Each wall is flat, endless, passes through zero and stands at right angles to its row. A trip goes straight from one point to another. Which walls does it cross, in order?

Walls:
(1): [  8 -60]
(2): [  4 -11]
(3): [ 25 -30]
(4): [-33  29]
Trips:
[ 32 -55] to [ 10 -32] -> none
[-57 -13] to [-6 40] -> 1
[16 20] to [-31 -15] -> 1, 2
[-21 -33] to [-41   3] -> 4, 3, 2, 1

Walls:
(1): [-39  25   7 -12 -39  -2  21  -6  21 -44  24]
(2): [-33  13   0  27  20   9   2  44  -5   8  20]
(3): [  9 -13  13 -25 -31 -19 -44   3 -14  23  17]
(4): [ 30   4   5  -2 -15  11 -27   3  10  18 -24]
(5): [-35 -27  29   3  31 -22  15 -13  29  30  16]
(6): [  1  25   6  41 -29 -13   4  22 -28 -20 -19]
Trips:
[ 44 -38  -7  -6   0  -1  -5  10   9 -39 -19] to [  6  -3   2 -13  53  -9 -29   3  -5  27   0] -> 3, 5, 2
[-58  -3  -7 -20  -6 -12  12 -10   3 -19  47] to [-13  -7   0   3   0  32  16   2  26 -28  54] -> 3
[ -1  18  -7  -6   6  -9 -48 -24 -60 -30  13] to [-18 -14   6  47  44  -1 -37  14  11 -36  -4] -> 2, 3, 5

Walls:
(1): [ 11  -1  17 -12 -27 -11 -34  -5  -7  35  -1 -11 -19 -38   1  15   6  19
 -25  12  -3  22   1   8  13  21 -19  10   8  -1   5 -22 -19 -17  33  19
  -1   2 -16  21  12 -15  -6 -18 -24 -10   5  33]
(2): [  2   7  -1   5  14   6  35 -29  27  15   5  13  -4  -1 -53   4  15  12
 -12   3  27  -3   1 -10 -31  33  14  -8  -6   1 -16  13 -17 -14 -14 -16
  -6   6  25 -14  -9  28   4 -19 -18   5  26  12]
(3): [ -2  39  -6  16  28   2  19  -1 -19  -8 -33   5 -23   1  26   3  16 -29
  13 -13  16 -25  -2  60  14  16  35 -28 -43 -37  13  25 -20   0 -11 -19
  -9 -19  33 -12 -19 -18   2   4 -16  -4  -9  19]
(4): [ 16  -2  -9  -4   7  33  20   6  23 -43 -25   6   5   1  10  15  -2  11
  -3 -25   5   7 -25 -19   7 -24   6  -8 -24  -7 -15 -11  26 -17 -14 -27
   9   6   9  -8  13 -15  -6  28 -18 -20  27 -14]
Trips:
[-15  13  18 -37 -11  15  36   8  23  21  18 -18 -30 -24   4   0 -10   2
  38  23  -5  19 -23   2   1 -17  -6   5  -6 -17  -7  29 -20  16   4  14
   0   8  15  -7  19   7 -36  -8  -7  10  -7   4] to [-22  16  -7  -6   0  -1  -7 -10 -12 -25 -17  -7 -18   8  -1  24   3  11
  -1   7  35  -5  28  23  18   6   6  13  20 -10  -5  -7   1  16  23 -19
   2   8  13 -18  15  10   5  -8  22  -5 -19  11] -> 2
[ 25 -10  23  16  14  22  -4 -43  23 -41  16   5 -16  14  13  -4  -3 -20
  -4  19   4  -8  -5   1   2 -38 -21 -23   3 -21  17 -15  15  17  -5  18
 -11  34 -17  46  -8   9  -3  -3   0   7  11  -3] to [  0  45  25  -2  14  36 -35  10   1   5 -22   1 -14  26  21  -1  -3 -38
  -3   1 -15  -1  25   1 -25 -18   9  17  -1  19  10  -6  -8   5 -13 -16
  11 -20   1  26   2  20  29  16   6  20 -30  26] -> 3, 4
[ -9  11 -14   6  -9 -13  17  -6   0  -4   5 -20   0 -14  18  19   7  18
  26 -14  27  -5  -8  16 -16  10 -12  -3  -5  -9 -12  12 -11  -2  18  -2
  12  -4  -3 -42  -2  -5  -5  18  10 -37 -20  23] to [  5  -8  -8  -1  -1 -23 -25 -10  13   6  40 -13   4   3  33  -7   5  40
  -4  20 -22   7  14  25  27 -13  -5   4   4 -35  14 -10 -12  35  13 -10
   1   1   9  15  -4 -37  25  -9  -6 -30   2 -11] -> 2, 4, 3
[  0  19   1 -12  39  13 -17  25   9   9 -10   5  -5  15   6  -2  -9 -26
 -21 -33  -6  -9  14 -12  36  37  -4  -6   4  -7  -3  13  27 -11 -28  15
  10   9  14 -10 -16   4  -4  -1 -15  21 -22 -15] to [-18  -7 -24   9  -5  24  -1 -14  17  15 -17 -26  -7   3  -5 -22   9   3
  -6  30 -24   1 -12  -3 -10  15   1  43 -14  -2 -12  12  15 -10 -26 -35
   9 -18  -8  21  24  -6  18  -1   3  28 -16 -15] -> 2, 3
[  5 -22   0  -3 -12 -11 -27 -15  34  45  -8 -21  15  39  21   4 -36  15
   8   1   3  -9  -8   0   3  21  -9   2   0   5 -22 -20   2  22  40  15
 -12  15  17 -14  33  -8  -8  -9 -24 -15   9  17] to [ 29 -15  -5   1  -3 -21   7   9 -23 -17  21 -13 -21 -21  16  -4  11 -11
  26  -7  -1  13 -28 -15  22 -23 -45   6   1  -6 -16  35  18  13   4 -24
  38   8   9 -12 -17 -16 -10 -28   3  38  -3  -7] -> 4, 1
[ -2 -39 -15  -8   8  -7 -10  12  19  10  -7 -14  12  34  26   6 -13  24
 -10 -22   4  16 -19  -3   2  13  13 -19   0 -12   3  -1 -15   3 -18 -32
  23  -6   1  26  19  -9  12   0   7  10   6   5] to [-36  -7  -3 -13  -9 -27  -8  -5  31   5  -3  31 -28   4  -6   9 -17   8
  14   1  -2 -22  32  43  -1   2  32 -30 -13   9  22  23 -29  -2 -28   7
 -12  19 -21  15 -35 -18   2 -14  17   1  -6  -4] -> 3, 4, 2
[  5  12  -1  36  16 -10   9   2 -19 -13  11 -10 -32  -5  -8 -17  -8  11
 -34  11  25   8 -20   3  40   0 -12   2  10 -33  13  15  26   7   8  -5
 -10 -34  39 -15 -12 -43 -11   1  -8   5 -30   2] to [-23  35 -21 -11  21  -7  10  -9 -20  -5  15 -26  18   9  -2  17 -23  10
   4 -11 -17 -16 -11  28  18   5  10 -48  33  -6   6   9 -24 -38 -19  -3
 -22 -24  -1   3   2 -12 -12  10  11  42   7  24] -> 4, 1, 2
[-16 -24  22  -7  13  40  20   8   4  15 -30  -2  20  46 -17  23 -10  30
 -18 -16  29 -16  14 -18  -5   3 -27   5   9   3   6  25  32 -10   6 -26
   4 -15   1   2   1   1  -2  19   2 -50  10  19] to [ -8   9  30   9   7  28   0   2 -25  -2  17 -22  28   9  -1   5  24  19
 -34   7   8 -25  23  28  -8  -6   9   5  17  -6  47  10 -16 -27   7  -1
   5   9   3  26 -33 -11 -13  -8  15 -20  20  -6] -> 3, 1, 4
[ -7 -22   3  -3 -21  13   9   6  16  11  -6 -33  18   4  -4  -3  22   3
   0  16 -11 -18  -1 -12 -21 -42  24  29   7   7  12 -14 -26  13  16 -16
  25   4  26 -29 -14  -1  10  -8  13  18  -1  -3] to [-29 -24   7 -22   5 -22  -7  -6  -1 -22  11  20 -23   8   5  12   8  -1
   5 -13  19  -1   9  -8  28 -22 -34   5 -19  15  34   6 -13   7 -31  -6
 -19  -9   0 -18 -10  -5  17  40  -9 -24 -16 -14] -> 2, 4, 3

Walls:
(1): [ 28  18   9 -22  -6 -27  17 -12  -4  21   0 -29  -1   9 -27  14  -2 -23
 -23   3 -20   4  -8  -9 -12  30  -1 -14 -27 -20   3  -7   5   3 -10   1
  -9  -1   3   6   1   7 -10   0  24  22   6   9]
(2): [-23 -19 -29  20 -30  18   4  20 -21 -17  37  21   0 -10  25  25  28  -8
  11  20  28  16 -10 -53 -23  10  -9 -11  15   0  34 -31  18  -4 -23  17
   8  -9 -57 -14   6 -24  21  25   3  12  18  28]
(3): [ 22 -30 -13   9 -14 -16  17  -9  -5  13  12  11 -23  13  -9 -11 -24  17
 -21 -12  12   9  10 -15   8  -7   1 -28  -9  -9 -29  -4 -18   3  18   9
  -6 -20 -11  20   2 -31  31 -28  -4  -5   3  43]
(4): [ 24  11   3  -1 -19 -32   0  18  16  -3  -3  24  -9 -37  17   0   5  12
  -1   6  22 -18   0  -1  -4  24 -26 -23  57  -3 -28  -6 -12  11 -27  -5
  -4   1  33   5  -4 -13  -7 -33   8  -7  17 -19]
(5): [-24 -37   2   1 -24 -10  44 -19  12  42  -4 -17   6 -32 -20  13 -17  -5
  -5  -5 -20 -12  16   1  -2   0 -14   0   7  -5   1 -53   3 -15 -29  13
  14  -2  18  -8  26 -38   6  -9  -9  -5   8 -11]
Trips:
[-15  -8 -20  28  -7  -5 -15  32  24   5 -17 -19  -7 -16  12  -9 -25  15
  15 -21 -32 -16  11  -9   4   2   0 -14  32  -1  35   3   0  -1  31   8
  -2 -28 -46  30 -20  15 -14   3 -22   0 -10  -6] to [ -8  38 -38  -1   0   0  31   9  42   1 -15  21  16   1  13  -8  -6 -32
  -7   5  13  14 -11  10   2   6  -4  19 -18  37  15   1  16 -13 -26   7
   5  -6 -11   0   0 -22  43 -12  18  -8   5  -6] -> 3, 5, 4
[ 21 -14 -32  -3  -1 -45  24  -4  24 -18  -5   9 -31   6  -7   0 -17 -14
   7   3   3  -6  -5  -6  14 -20  -9 -43 -17  34  -4 -10  -5   5 -24  -2
 -32 -35  19  -7  11  -7 -41   7  17  -4  -2   1] to [ 15  -3  20  -6 -16 -13 -12  -2 -20  -2  -3   2  30   3 -31   1   1   8
  -3   3   6  14  19 -20  23  20  12  49  -4   7   6 -13 -13  14   1  22
 -17  -9   2  -7  25  12 -46  -5 -33 -12 -11  24] -> 4, 3
[-30  13 -28  12  -5  18  25 -14  -9 -15  -1 -15 -13  16  -5   2 -21   8
  -3   0  20 -13  18 -17  19   6  15 -16  30   1   3  16  21  -4 -22   1
  17  -9   7  28 -55  15   5 -20 -11  27 -20   8] to [ 10   3 -36   4  22 -13  -5   4  -2  -2 -26  24 -36  13  -5  10  19   0
   4 -28 -57   0 -17  36  -2   2   3 -29 -16  13  12   0 -11 -10  11 -42
 -23   2 -10  27   1  10  10  -6  14   0  19 -11] -> 2, 4, 1
[  0  13  22  41 -19 -22  -1  12  -3  -2 -17 -30 -19 -43 -32   6   2   3
  -7   9  15   3 -16 -30 -22 -12 -19  -8  -5   6  -6  11  12   1  12   7
 -36  -4 -21  20  -8 -15  13  13   3  -6  -3  -6] to [-16  -8  10  -9  -6   8  -4  16 -45   9  39   9   4  11  32  -1 -13 -38
  24  11   9 -30  -4  -4 -31  15  -7  17  31  25  19  -2  -7 -12 -11   8
  -4  -3  18  -9 -14  18   0 -25  -8  33  12  -8] -> 3, 1, 5
[ 19 -31 -11  11   6 -34  14  -8   7  -1  29  -4   8 -20 -23  -8  25  17
  10   3   9  11 -30  41 -33  42  -8   3 -21  -8  12 -15  -4 -21   9  25
 -15 -20  -3  10  13 -24   4  14  35  17 -18   5] to [-23   2  -9 -14  19 -18   9  26  30  24  -4  -3  25   0 -24   0 -28 -18
  31 -34  16   9   1  -5 -11  13  10  -3  10 -11  13  11   8 -21 -38   3
  -6  19 -16  -5 -13  36  -2 -18 -10 -31   1   3] -> 3, 2

Walls:
(1): [ 14  -6  26   3   6  -7 -30 -11  -3  -6   0  -8 -10  16  13 -13  -4  10
 -23  30 -12  -7  -4 -12  -5 -14   4 -11  13 -22  20  -8  -9 -19  22 -12
 -21   3   4  -5 -17 -23 -11  -6  23  15 -16  -2]
(2): [ 15  11  11 -29  -2  19  20  17  -3   5  -5  -8  -2   9 -26  -5 -13  15
 -32  -2 -11  31   9 -12  12  -7  10   1   1  -8 -23 -19  15   6  -9  10
  14  -1 -19  16 -19 -17   7  26   3   5  22  13]
(3): [  9 -12 -23  -3  32  15 -23  21 -10  15  -5 -11 -24 -22   9   3  22  -3
 -23  -1   5  -5  27 -16  -7 -16 -14  -3  -5  -2   8   7 -10  -8 -12  13
  14  -5   7   9 -22  -7   6   9 -17  -7  35  -2]
(4): [ 20   8  12  25  -8  -5 -19  10  16 -12  -1  -3 -29   7   0   9   5  -9
 -20 -20  -9 -13 -16  -2  11  32   0  18  18 -32 -16  23 -25 -17 -17  18
  -3   7   0 -14  13   2   6  13 -33  11 -16 -19]
(5): [-11  -2 -13  -1  39 -19  -1 -22   4   9  12 -18  23  26 -45  26   3   3
 -32  -7  14  19   4   8  13   6 -13   5 -18 -36 -14  -5   7  15  20  21
   7   7 -33  24  11  20   5 -28  -7  -9  45 -14]
(6): [ -8   1   3   1  -6  -7 -27  17  -5   4 -24  25  -8 -20  -5   3  18  -1
   7  20   6   2   0 -33 -21  -9  -4  14   6  -5  -5 -15  12  -2   3   2
 -15 -10 -14   8   7  17  25 -24   5  10  25  20]
(7): [-28  14  16  -9 -15  15  10  23   3  -8  13 -15  -5  43   7   7  10 -11
  -4 -26  21   6  10   0  23   1  14   0  -1  12 -16 -13  -6  13   3  -4
 -25   4   9  21  -5  -7  19   4   2  17  10   0]
(8): [  2 -12   2 -17   9   1  15  -1 -12  24  14  -4  -2  18  30  -9   3  28
 -12  -7 -10  -5   4  28  -5 -25   2  -2  28  -8 -21  15   8   3  13 -12
 -21 -29 -39   3 -21   4  46  18  -5  20   0 -12]
(9): [-36   9  31  -7 -13 -19 -21  25   9  21   7 -22   6 -22 -16  -7 -11  23
  26  -1 -10  22 -33  -4 -13  -9  21   4  33  -2   5  -7  10   8 -28   8
  -7   7   7   3  11  -5  15 -13  -1  15   6   9]
Trips:
[ -5  21 -12 -14   9  11  10 -11  12  -4 -22  17  18  -2  -3  14   9  23
 -10 -29  11  12  -3   2  12  20  10  -6 -11   1  12  16 -21  14  -8  -6
  46 -22   4  18  -3 -27 -30   3   0  -7   2 -13] to [-11 -17  20  46   8  -7  20 -19  -5  26   8 -19   6   0 -12  -4   6  -9
 -28 -37 -10   4   4 -20  29   1  16  -4   7   8 -20 -17   3   6   3 -31
  -4 -22 -15 -10  -7  10  -6  -9   5 -32 -12  17] -> 7, 3, 8
[ 14 -19 -27   2   2   9  14  25   8  15  12 -23  32   0 -11  16  -6  17
 -12   5  -5   3 -20  -9   3  -1  -7   8   2   0  28   5  25   3 -19 -18
 -10  17 -20   7  30  -4  13  10  19  22  11 -11] to [ 30 -45  28 -34  30  23   4   8 -17   0  36  11 -25   8  18 -17  -2   3
 -25   0   7   2  11   7  10  -4  18  -7  20  -6  -7  -8   1  -1  12  -2
  36   6  19 -21 -19  19  -7 -31 -15  11   2  22] -> 3, 1, 9, 5
[-15  -3  13  28  -6 -13   1 -28   2 -19 -29   4   4 -10  11 -11  12  18
   1 -24   6 -16  -6  13  -2 -11   1   6  -6 -20   5 -18  17 -11  10 -17
  -9   0   6 -15  13   4  19 -19  27   2  18   8] to [ 21 -10  -8  16  -2  -1   6  -9   0 -32   2 -22   0  13  -7   7 -11  -9
 -17  18   0   0  -9   0   9 -27  27  14   7  -9 -27  -7  17   9  -9   9
  11  -7 -22  16  20  -6  11   8  -9   7  33  -8] -> 7, 2, 4, 9, 1, 3

Walls:
(1): [ 36 -12   7   8  23  22   5 -11   6   4 -19 -10 -29 -14  26   1  10 -17
  -9   8  -6  23   3  17  16  -3   3   9   6  -6   6   8 -14 -28 -18  12
 -14 -19  10   7  10  -4  -7 -32 -27  -9   5 -10]
(2): [-32 -29  24  15  26  -8 -22 -28  14   3 -10   5  -4 -15 -14  28   0 -11
  -1  37  -7 -16  11   0  14 -23   2 -17   9 -19   3 -25   0 -14  10 -17
   6 -35  29  14  25  14  17   9  23  -4   0  -3]
(3): [ 13  14  16   0   1  10 -18   4 -10  15   4  16  20  60   2   7  37 -16
  -6 -20 -14 -10   3  -6  28 -20 -16  -2  -7   7 -16  19  -9  -6 -11  -5
   9   3 -12   9   1  14  15 -12 -25  -5  -6 -14]
(4): [ 11  31 -21   4  -2 -20 -13 -12   0   9  12  22 -38  -1  -3  36 -15 -10
  -4 -19 -16 -14 -41  -9  -4  22  46  12  13  -4  -5   0  -2 -29 -14 -37
   0  -7  22  10  12 -20  -4  35  15  -1 -23  -3]
(5): [  2   6 -10  15   6   0   0   0   2   8 -25   0  -4  11  -5   0  -3 -30
   0 -11  -5 -16   9  -3  37 -18  20  -4   9   0  11   6   1 -38 -49  -7
  11  11 -26  14  19  -9 -22 -12  -9  -2   0   0]
(6): [  1  13   8   9   5 -12   8  20 -23  -8  -2  -7   4 -12 -27  17  18   4
  12   1  10 -24  37   7  -5  25  -2   8 -14  30 -28 -19  26  22  17 -15
  14  -2   8 -17  16  51   7  -7 -15 -10  -6 -36]
(7): [  4 -25  21  -3 -14 -12  -3 -18 -26 -16  -5  24 -28   0 -55  12   1  17
   2 -16  24  -8 -30 -15  26   8   5   0  13 -10  23  27  -9  26  22 -16
  25  -3  -8 -11  22 -29  17   2  17  11   4 -20]
(8): [  6  10  -6  11 -28  12  -7  46   3 -25 -50  24  30  12  11  29 -21  13
 -13  -8  10  -6  -4  19  13   2 -19  29  -9 -19 -31  34  -4   5   8 -33
 -16 -11 -15  19  21  10   1 -19   4  -3  -3  14]
(9): [ 42   0   6 -16 -11   3   8  -7 -16 -10  -9  16   4   9   5 -10  23  32
 -33  23  24 -15  22 -43 -13 -22   4 -12 -38  14  18 -14   7 -20 -22 -19
   1 -13 -22  -7 -10  14  -4   0  34  -4   9   7]
(10): [-30 -12  -6   6  -9  32 -10 -12  45  -2  11  20  16  24   6 -14  18 -13
 -14  -5 -14 -24  11  25 -23  16  10 -10   5  16   8  -3 -15   2  26 -11
 -33   9 -12 -27 -27  -5   9   1 -13 -42   5 -17]
Trips:
[ 19   0 -18  17  -1   2   5  15  -6 -38 -10 -15  -2 -10  -7 -22  -5  29
 -11  13  25  19  15 -15  14 -15  15  12  -5 -17  15  -5 -18 -14  34  -7
  30 -16 -16 -15  -1   6   2  14 -11  32  14  -5] to [-15  31   1 -39  -8  -8   6   0  -6  -8  -9   2 -13 -19  22 -19  37   7
  13   2  12   6 -10 -40  -4  14 -15  -1  -4   0  -5 -18  43   3  13  -3
  10  14   5   1 -12  17  -3  22   2   9  11  20] -> 1, 8, 7
[  8  -4  19   6 -19   5  17  25 -21  -8 -28  11  15 -18   3   9  -7   1
   5  -4 -26  12 -12  10  19 -33 -23   6  -6 -26   2  29   0 -15 -32   5
   9 -12  11 -15  -6   6   3  23 -13  -2  -5  -4] to [-22 -13  18 -11 -14  -6  -6  -1  31  -9 -15 -19  23  12  -7 -10 -15   0
  11 -13  33  -5  13  40 -28  25 -13   2  -3   8 -13   0   8 -12 -43  16
  27   9 -38  -1  10 -15  -2  -6  -5   0 -11  20] -> 7, 1, 3, 10
[-12  11  -4  13 -33 -21   0  12  12  -6   5 -23  11 -19 -12  35 -17 -29
  11  -1  -4 -15 -17  -8 -14  46  23  17  10   8   5 -18  12  18 -16  -8
  25  -7  -2 -18  -9  -1  25 -23 -22  -6  21  32] to [  2 -25 -15 -18   9 -15  16 -33  15   1 -12 -13  24  -2 -32   2  -4  19
 -11  23  -9  18   2   0 -11 -10   7  10 -34  14  21  25  -7 -16   4 -17
  17 -18  -4 -19   2   4   6 -24   8 -38 -24  -6] -> 2, 9, 8, 4, 1
[  3  -3  30  -2  -7  -9   8  32 -18  16 -37  10   7  14 -13   7   9 -13
   1 -20 -29   5  17  -8   1 -10  41 -14   6  18  13   8  -6   1  17  16
 -19  19  34   4 -31  -2 -26  -3  -8  50   0  29] to [-16  -1   6  18   6 -12   9  -1  22  -3   2  -2  14 -18 -15 -13   9 -14
  15  14  24   3  14  13 -27   2  -5  22   9  -8  14 -16 -15 -31 -22   2
  13  25  -5  28 -19  -3  -8   0 -24   6   4  15] -> 1, 3, 10, 2

Walls:
(1): [ 22 -11  35 -21   0 -28  14  29   7   5 -22 -11  20 -20 -12   9  10 -20
  -1 -18  -7 -15  -6 -22  13  -7 -12 -18 -28   5  -9  15 -10 -36  17   0
 -36 -19  21 -10 -16  34 -13   4 -22   8  16 -30]
(2): [-20 -36 -16  49  -7 -11 -19   5  19 -13   8  10 -15   5  -8 -17 -23   3
 -12  -3  -5   6   4 -18  -3  -3 -35  12 -14 -13 -12  38  -5  -9 -11   6
 -23  34 -19  -1   3  11  -8 -17   2  -5  19  10]
(3): [ 17 -15  -4  12  11   0  -2 -12  20   1  40 -19  -5   2 -18  10 -28 -19
 -10   1  12  -1  -4 -12  -9  -3 -14  17   8 -16  14 -26 -13  -2  -3   8
 -13   3   7  -4  -6  24   2 -18 -41  13 -20 -26]
(4): [  2  -9   4  12   6  39 -22  -7   2 -34   0   2  27  57  21  -8  -5  16
 -14   3  15  25  10   5  22  19 -20  21   2   6  28  -5  25  -3   4   5
 -16 -26  12 -16  -7 -16  11 -14  18  17   4  12]
(5): [ -4  -4 -21 -49 -27   5  -8 -13   6  -6  31 -18 -10  -6   3   1 -14 -17
  16  21 -12  18   6  29  24 -13  24   6  13   8 -10 -18  16 -17   5 -26
   6  -9   1  -4 -10 -27  19 -16  12  19 -15  32]
(6): [  0 -11  -7  -6  -8  -5  -3  21 -35  -6 -35 -11  15  16 -17   8 -21  -6
  13  13  11   2  -6  18 -23   7 -15  12  30 -29 -15   5  17  -7   5   1
  19  -7  36   6  13   6   9  -2  14 -60   6 -13]
(7): [ 24  -9 -17  -2   6  15 -44   0  -3  -3  22  -4   7  14  -7   4  -2  19
  -2  19   4 -18  24   8  -4  16   9  -5   1   6 -10  36   9 -21  14   0
 -11   2 -26   7  -4 -13 -19  20  26 -18  -1  25]
(8): [-11   5  26   8   6  14  -5  -4  11  -7  -1  14 -16 -14  -4  11   9   9
 -20   0  18  -1   3  16 -12   4 -39   5 -36  16   2 -19  -3   1   2  -4
   3 -20 -22  20  22  16 -13   7 -34  -3  24  16]
(9): [ 22  15   4   4  -5   8 -23 -12  16  -1   0 -15  -9 -25   2   7  -4  26
   8 -21  14   6  11  -8 -13  15 -12  -6   7   1  33 -13   4 -33  10   3
   9   7  -3   7 -27  -6  -9  17  11  31   8   1]
(10): [ -6 -30 -23   9  19   1   6 -18  -1  -9  29   2  37 -47 -36  11  -1   4
 -14 -47   4   2 -10  -2   8 -12  -5 -18  -1 -13  21 -24 -20 -33   8  31
  -8  -6 -28 -11  20  17  -4  24  -1  10 -10 -15]
Trips:
[-10 -27  15  19  -5  40   4   4  10  20 -19  13 -18  24  -3  27 -12  -3
   8 -16 -11 -10  22 -40 -18   5   5  11   9  -9   8  -4  -5 -13   3   0
  -9 -11  -9 -15 -29   5  40  -9   7  31  -8   0] to [ -1   4 -26 -15   1 -24 -59  -5  15   1 -11 -21  -5  -7   7 -11 -31  -1
  26 -15   1  22  -4  23  -8  10  -2 -11 -23  -9   5  -5 -26  -4  15  24
  12 -31   2 -16  22 -27   9  14  11  -7   1 -12] -> 10, 5, 1, 7, 6, 2, 3
[ -7  -8   0  -8   8  19   3 -17 -15 -13   0 -18  12  33  -6  14  -9 -20
 -14  -9   4   7 -18 -22   0 -23 -14  -5  -6  21 -21  -1 -13  -2  14 -23
  -5  -2  13  18  23  -3  -3  -7 -10   0  28   9] to [ -4 -11   3  -4  -9 -20  -2  10  -9  17 -12  -6  15   2  -3 -15  -1   3
   3  21  -6 -18  -7  -5 -16  20 -11  40  -3  23 -31  -6 -27   3   1 -17
  11  -1   5 -10 -25 -24  -1 -17  -4   1  18  -1] -> 3, 4, 8
[ 22 -28   2  19 -26  -8  28 -21  17  -1 -29  13   8   1  22 -11   8 -35
   5   5 -33 -29   8  -9  -5 -11 -10 -14   0  19 -34  10  14  -6  22  30
  13  12  22  26 -16 -18  -9  31   0 -23   7  -6] to [-31   3 -25  26  14 -44   7 -19  -6 -12 -16   5   4   8  23  -7  13  -8
 -15  -2  22  -5   5 -15 -11 -16  -1  16   9  10  11   0  -8   4 -22 -15
   6   4   9 -25  -5 -28   7 -43   2  23 -17 -12] -> 7, 1, 6, 4, 3
[-11   7  -6  40  10  -9  15 -18 -11  15 -17  37 -15  -3   5 -15  -3  -5
  19 -38   3 -14 -16 -11   8   5 -21 -14  10  19 -22  13 -30  11  16   7
  14  -2 -13  25 -13   2  20  17  19   2   4  -9] to [  1 -36  13  -6 -22  13  19  -3   0   6  -6   2  -9 -22 -28  -3  -9   2
  15  12  11 -12  15  -5 -23  20   6   3  33  -5  17  -7   8   1 -20   9
 -13  16  26  13 -12   0  -7  -1 -43  -8   7  18] -> 6, 3, 1, 10
[ -8  24  -2   5   8 -12   7 -17  30 -14  -7 -22  46  10   1   1  10 -24
   6 -20  14  10  19 -35  12  14  16 -17  16 -24   6 -13  -6 -29 -30 -25
 -15  -2  -7  16  -5  15 -26   3  -3  40  14 -19] to [ 17   7  -3  -6   0 -25  38   1  14  17  -4   7  12 -21 -13 -16   2   3
  18   9  11  13 -10  20 -25   8   2  -3   2  26   6 -25 -18 -21  22  11
 -23   3   3   7   1 -23  14   7  18  -3  -1   8] -> 4, 5, 3

Walls:
(1): [ 11  -2  19 -24  34   9  -3 -35 -40 -29  15  -3   5 -11   3  -4 -20   0
   9   0  21 -12 -14 -19  -3 -30  26  -9  10 -22  -9  16 -38 -32  34   2
   1 -17   0  10   4   7   8  25 -41  29 -17 -22]
(2): [  0  20   6  -5  31   2  -2 -22  -3  19  -8   9  22  -9  -8   5  -3   6
   8  -9  26   0  12   9  13 -17  -3   6 -21   8 -17   6 -10 -11   5  -3
  39  -6 -39   3   2 -30 -11  21 -35   6   0  -7]
(3): [ -2  -1 -11 -27 -14 -24   2  -1 -15   7  -1   0   2 -21  -6   1   7  -9
 -12   2  -5  18   0 -22 -21  10   1   8   3 -31   4 -11  18   8 -15  16
   0  -9   0   6  16   8   7  18  -4  -9  -4  -8]
(4): [-26  -2  18  25 -16  -4 -30  -1  15   9 -15   9   6  32   6  25 -17  -8
  -8   9  12  18  32   1   3   5  10  16 -14 -19  13  -6  22  26 -22   5
  26  14  -7  26 -34  12 -13   0   1 -11  24   2]
(5): [ 18   4  27  11   2 -20  18  15  13 -12  19   8   0  11  -2   0   5 -12
 -11  28  -2  26  -4  16   3   0 -22  22  -4   2  13 -12  12   9 -12  -9
   0  -9  -6  16  -4   8  14  14  19  -5  -7  15]
(6): [-11 -18  -7   9  15  -7   6   4   0  16 -29   0 -15  -8 -60  -4 -18 -30
   7  20 -12 -12   2  32  25  -1   9  14 -22   7  -1 -22 -21  15 -14 -19
 -29 -26  32 -20  42   5  18   0  26  17  -3   1]
Trips:
[-10  33 -16  39  -7  16 -17  -1   1  20 -16  -2   1   4  17 -25  14 -16
   5  10  44   0  -7  -5 -10 -10 -17 -10  20 -29   4   1 -14  -7  23 -18
 -27  35 -15  -2  -2 -11  24  -2  22  14  16  20] to [ 13 -12  -2   0   5  10  18   0  17  -1  -6  10   1   7  23   3 -17 -20
 -15   1  23  34   2   3 -35  18 -16  13 -14  -7 -15   2   7 -14 -12 -17
  -1   5  -3  12   7   9  14   6   1  -7 -12  -1] -> 5, 3
[ -5   1  -3  19 -17  26  -4  10  -9 -10   5  -5  -2   6 -11   6  13 -22
  -7   3 -25  17  12 -22   1   6  15   4  16 -49 -32 -32   6  -3   2  20
 -25   8 -11  22  10   6  -9 -29 -22 -15   8  22] to [  1 -16  -7  -1   3  42 -17 -18  16  17 -33 -11  32 -14   9  -9  20  -7
  20  34   8 -10   9 -21   3  19 -14  -6   3 -10  10 -15  -5 -12 -17 -16
   4  15  -3   5  22  -2  13   4 -21 -12 -27  -5] -> 2, 6, 1, 4
[ 15 -19  15  23  39  -4  23 -18  -8  10  22  14  -8  -6  27  16   0  10
   4  -4  28  24 -23   7  27 -10  24  -4 -18  10  -8  30   7  -3  -4   9
   7 -49  -5 -18   8  -6  26  -7  -4 -10  15 -13] to [-10 -12   2 -14   0 -12 -18  14  41  16 -14  -3 -26  20  20 -14  23  -1
  -2 -15  31  10 -19  10   8  17  14  39   6  -6 -44 -41 -13   8 -40 -29
 -24  13  -7 -37 -29  -4 -19  -2  -2  -2  39   0] -> 4, 1, 2
